Each row of a before or after table is a point. One or more steps were done to the points. Then noise was added and the rows were shuffled. The steps act on columns, c1 being the first. What was done? A step turns or swaps two columns, mirrors them in a line or flattens them onto one, adds a multiple of one to another, or multiplies or shifts one. Angles are multiples of 10 degrees, from the lower column toward the higher: turns from -170 to 170, lines from 10 to 170 but not 90. Use the fewest steps. Two steps may share a column if one is a turn and the other turns, adds or multiplies; they go together, in the order done. Otherwise the lowest column goes first.

Before (13 x 2)
[[-8.4 -7.3]
 [ 3.2  6.2]
 [-3.9  1.5]
 [-2.5 -2.1]
 [-7.9  6.8]
 [ 1.7  0.9]
 [-3.1  5.1]
 [-0.1 -2.4]
 [ 5.0 -1.8]
 [-4.6  4.1]
 [-5.4  0.6]
 [-3.2 -1.5]
 [ 2.6  4.2]]
After (13 x 2)
[[ 0.8 -3.8]
 [-0.2 -5.7]
 [-2.2 -2.4]
 [ 4.2 -3.9]
 [ 4.4  1.8]
 [ 5.1 -8.7]
 [-8.6 -6.7]
 [ 6.8  2.1]
 [ 3.4 -5.1]
 [ 1.5  1.3]
 [-2.1 -2.7]
 [-0.8  5.2]
 [-2.5  0.7]]
Steps: mirror c1 and c2 in the line at 40 degrees

Before (13 x 4)
[[ -4.3  -5.5   4.4  -6.2]
 [ -1.6 -10.1   6.5  -5.6]
 [  0.3  -0.5  -0.3   1.7]
 [ -1.3  -1.8  -0.4   6.9]
 [  3.1  -2.5   1.0   2.3]
 [  0.6  -6.5   6.5  -7.3]
 [  1.8  -2.6  -1.6   2.7]
 [  0.5  -8.6   6.9  -6.5]
 [ -2.2  -5.7   5.4  -2.9]
 [ -9.5  -0.4   9.3   6.4]
 [ -8.2   0.4   8.9   5.1]
 [  0.6  -0.7   4.2   6.4]
 [  0.6  -5.9  -0.3   3.6]]
After (13 x 4)
[[ -6.4  -2.7   4.5  -6.4]
 [  0.2  -5.2   2.2   3.5]
 [-10.0   5.1   3.8   4.7]
 [ -4.6  -2.6   5.8  -2.8]
 [  2.0  -1.6   2.6   2.0]
 [ -1.0   1.4   3.5   6.0]
 [  1.7  -2.7   0.3   2.7]
 [ -4.6  -4.9  10.0  -5.7]
 [  0.0  -0.7  -0.4   1.7]
 [ -3.5  -4.2  10.0  -6.3]
 [ -2.6  -2.0   8.5  -7.7]
 [ -1.4  -1.4   0.1   7.7]
 [-11.2   4.3   4.7   7.0]]
Steps: turn c2 and c3 by -30 degrees; turn c1 and c3 by 20 degrees
